Each row of a before or after table is a point. The points were changed in one or more steps. Then noise was added and the rows were shuffled. The steps act on how far a point lies along the listed directions, d1 being the first. What was done? A step turns or swaps two directions, mirrors them in a line or flattens them onto one, adds a multiple of one to another, or multiplies one. Angles are multiples of 10 degrees, from the lower direction toward the higher: turns from -170 to 170, lines from 10 to 170 but not 90. Use the fewest steps. Two steps may share a direction if one is a turn and the other turns, adds or multiplies; they go together, in the order done. Otherwise the lowest direction goes first.

Directions:
(1): [-24, -26, 33]
(2): [10, 33, 34]
(3): [-41, 24, -11]
Before:
[[4, 9, -32],
[26, 18, -56],
[7, -21, -10],
[-10, 3, -59],
[-41, 2, -23],
[-30, 67, 5],
[-19, -9, 19],
[-52, 15, -6],
[50, 35, -15],
[-6, 33, -22]]
After, 10 rows:
[[-10, 27, -17],
[-22, -8, 16],
[42, 28, -1],
[9, -26, -11],
[-35, 64, 5],
[-44, 4, -24],
[20, 8, -41],
[-47, 17, -10],
[0, 8, -27],
[-16, 0, -50]]
Steps: multiply d1 by 0.7

Directions:
(1): [-27, -15, 46, 9]
(2): [1, 36, 4, 42]
(3): [-10, 40, 14, -35]
(4): [-48, 1, -28, 3]
Before, 13 rows:
[[19, 17, -14, 21],
[32, 21, -13, 36],
[-32, 2, -52, 18],
[-36, -24, 12, 1],
[-26, -55, 10, -5],
[-17, -30, 11, -37],
[39, -16, -35, 18],
[51, 1, -16, 9],
[37, -3, -4, 1],
[-36, -17, -15, -25],
[-28, -19, 26, -27],
[-33, 3, -39, 45],
[-43, -20, 15, -30]]
After:
[[23, -27, -4, 29],
[-36, -4, -34, 19],
[-30, -6, -4, 48],
[50, 15, 16, 36],
[46, -5, 7, 12],
[29, -3, 2, 3],
[-47, -24, 13, 0],
[-65, -63, 17, 1],
[-42, -28, -10, -36],
[27, 12, 4, 21],
[-52, -16, -31, -25],
[-41, -12, 0, -28],
[-56, -10, -10, -30]]
Steps: add -1 times d3 to d1; add -0.7 times d2 to d4

Directions:
(1): [-3, -57, 11, -14, -34, 3]
(2): [14, 4, -28, -59, 5, -14]
(3): [-8, 2, -38, 3, -12, 56]
Before, 9 rows:
[[2, -19, 3, -23, 11, -33],
[-2, -32, 17, 15, -8, 10],
[-2, 1, -17, -12, -7, 16],
[-13, -16, -10, 1, -14, 28],
[17, 36, 8, 6, 18, -32],
[-18, -9, 10, 42, -6, 17],
[4, 15, -25, -27, 11, -8],
[2, 10, -6, -20, 26, -21],
[14, 16, 15, -15, 34, -36]]
After, 9 rows:
[[24, 17, 45, -35, 48, -93],
[8, 13, 3, -34, 31, -45],
[-18, -6, 1, 46, -9, 32],
[-5, -32, 21, 35, -10, 13],
[-5, 0, -36, -8, -11, 46],
[-21, -15, -30, 15, -24, 68],
[5, 18, -33, -38, 10, -6],
[3, -23, 35, -17, 20, -70],
[31, 36, 21, -20, 28, -77]]
Steps: add -0.7 times d1 to d2; multiply d3 by 2.5

Directions:
(1): [-8, 11, 65, -18, -19, -3, -20, -29, -26]
(2): [-12, 36, -2, -6, 35, 51, 33, -21, -13]
(3): [31, 4, -9, 28, -17, -20, 28, -60, 12]
Before (12 x 9):
[[9, -20, -15, 18, -7, -24, -3, 15, 0],
[-8, 8, 6, -15, -5, -1, -20, -11, -5],
[27, -10, -41, 33, -12, -30, 18, -15, 21],
[3, -6, -61, -2, 29, 36, 23, 43, 11],
[14, -9, -21, 28, -19, -12, 10, -24, 16],
[4, -20, -24, 17, -20, -11, 3, 17, 8],
[8, 18, 41, -20, -25, -10, -14, -13, 0],
[-3, -14, 2, 5, -10, -16, -8, 11, 6],
[19, -11, 24, 18, -27, -9, -3, -37, 4],
[-11, 22, 21, -12, 10, 11, -2, -9, -16],
[-11, -30, -4, -1, -19, -40, -31, 41, 24],
[15, 9, -5, 15, -1, -8, 26, -30, 3]]
After:
[[9, -22, -37, 24, -13, -13, -1, 12, 23],
[-18, -13, 16, -10, -11, -24, -27, 26, 10],
[1, 15, 17, -1, 0, -3, 1, -23, -9],
[0, -15, -11, 11, 0, -12, -6, 24, -4],
[31, -1, 21, 0, -45, -44, -12, -22, 19],
[-4, -12, 3, 5, -8, -14, -8, 8, 5],
[15, -8, -28, 16, 0, -18, 19, 0, 15],
[1, 2, 3, -7, -11, -13, -17, -22, -2],
[-33, 33, -17, -35, 63, 96, 26, 41, -24],
[-8, -12, -17, 5, -9, 5, 1, 29, 1],
[10, -17, -56, 22, 5, -16, 6, 33, 21],
[35, -37, -8, 35, -40, -40, -10, -14, 28]]
Steps: turn d1 and d3 by 50 degrees; add -1 times d3 to d2

Directions:
(1): [-39, 8, 24, 27, 9, -29, -50, 9, -13, 0, 46]
(2): [13, -3, -31, 32, 5, 39, -19, 23, 44, 41, 19]
Before, 9 rows:
[[-5, -2, 9, 6, 0, -21, 0, 3, -19, -3, 18],
[-3, 3, 10, -11, 8, -6, 0, -12, -8, -12, 3],
[-8, 22, 8, 3, -5, -7, -21, 6, -13, -15, 4],
[88, -15, -51, -51, 6, 55, 88, -5, 19, -1, -94],
[15, 3, -17, -35, -3, 31, 36, -7, 1, -6, -46],
[-5, 15, 7, 14, 2, 2, -18, 12, -11, 2, 5],
[9, -1, 6, -21, -3, -15, 3, -9, -18, -17, -15],
[-8, -12, -15, 0, 2, -1, 4, -6, 5, 11, 8],
[10, -5, 14, -16, 8, -9, 37, 5, -6, -20, -18]]
After, 9 rows:
[[19, -7, -14, 0, -3, 7, 20, 8, 2, 8, 0],
[-34, 13, 28, -26, 2, -25, -5, -11, -40, -31, -7],
[9, 1, -1, -14, 7, 9, 12, -11, 0, -4, -6],
[-12, -13, -11, 1, 3, -5, -1, -8, 2, 10, 12],
[-47, 17, 75, -24, 26, -95, -28, -19, -93, -71, 9],
[18, -2, -1, -21, -5, -6, 9, -6, -11, -13, -21],
[18, 14, -14, -1, -7, 18, 0, 10, 10, -1, -14],
[3, -5, 19, -14, 9, -15, 32, 4, -13, -25, -14],
[11, 12, -8, 12, 1, 18, -4, 16, 2, 9, -7]]
Steps: mirror d1 and d2 in the line at 60 degrees

Directions:
(1): [4, -37, -25, -18, -9, -34, -39, 7, 7, -61, -14, -26, -22, -26]
(2): [1, -14, 68, -15, 28, -39, -28, 28, 13, 23, -21, 14, -19, 21]
(3): [-65, 17, 32, -12, -18, 10, 28, 4, -25, -41, -6, -22, -22, 27]
(4): [-35, 10, -11, -17, -14, -17, -13, -11, 40, 17, 68, 21, -37, -8]
Before (13 x 14):
[[7, -9, -49, -4, -27, -19, -14, -1, -35, -81, -31, -33, 12, -27],
[24, -28, -1, 1, 6, -5, -38, -8, 6, -51, -48, -31, -1, -14],
[13, 0, 59, -22, 32, -28, -16, 12, 9, 44, -23, 15, -13, 26],
[-23, -7, 59, 29, 7, 0, 18, 15, -32, -8, -39, -22, 4, 61],
[53, -1, -45, 27, 1, -1, -13, -11, 2, -18, -20, -16, 29, -30],
[10, -42, -65, -9, -3, -11, -44, -4, -1, -64, -33, -21, -5, -37],
[-25, -11, 51, -12, 10, 16, 40, 16, -37, -72, -75, -54, 5, 30],
[23, -20, -18, -9, 0, -22, -20, 2, -14, -29, -44, 3, -6, -25],
[21, -37, -6, -2, 23, -36, -38, 0, 23, 16, -14, -1, 4, -9],
[-3, -2, -20, 5, -15, 2, 27, -7, -37, -38, -18, -37, 2, -9],
[26, -10, 53, 9, 40, -40, -33, 28, 32, 60, 6, 28, -19, -5],
[-2, -4, 59, -2, 46, -30, -13, 31, 29, 77, 19, 42, -16, 23],
[54, -39, 8, 19, 21, -11, -19, 16, 23, 29, -32, -14, 25, -14]]
After, 13 rows:
[[17, -15, -35, -6, -10, -13, -13, -5, -16, -36, -32, 0, -4, -30],
[-10, -2, -67, -9, -37, -24, -17, -11, -14, -72, 7, -21, -4, -36],
[34, -2, 43, -6, 31, -2, 2, 11, -23, 23, -60, -5, 19, 24],
[25, -10, 67, 15, 55, -12, 3, 40, -9, 57, -42, 21, 17, 32],
[45, -32, -16, 25, 7, 10, 0, 6, 8, 10, -30, -27, 33, -17],
[-12, 3, -38, 1, -22, -3, 24, -17, -19, -29, 16, -28, -10, -17],
[43, -12, 56, 23, 43, -18, -15, 34, -7, 37, -45, 5, 10, 2],
[21, -35, -7, 2, 21, -24, -26, -2, 7, 3, -31, -12, 13, -7],
[27, 8, -56, 21, -13, -2, -9, -21, 15, -20, 12, -13, 11, -33],
[-6, -36, -71, -15, -10, -15, -45, -7, 12, -60, -8, -15, -19, -38],
[-14, -4, -14, -1, -9, 41, 51, -10, -32, -75, -45, -54, 21, 5],
[-4, -3, 13, 41, -5, 24, 30, 0, -40, -16, -35, -28, 25, 47],
[18, -21, -26, 6, -6, 6, -30, -19, 5, -59, -33, -33, 1, -21]]
Steps: turn d2 and d4 by -50 degrees; multiply d3 by 0.7
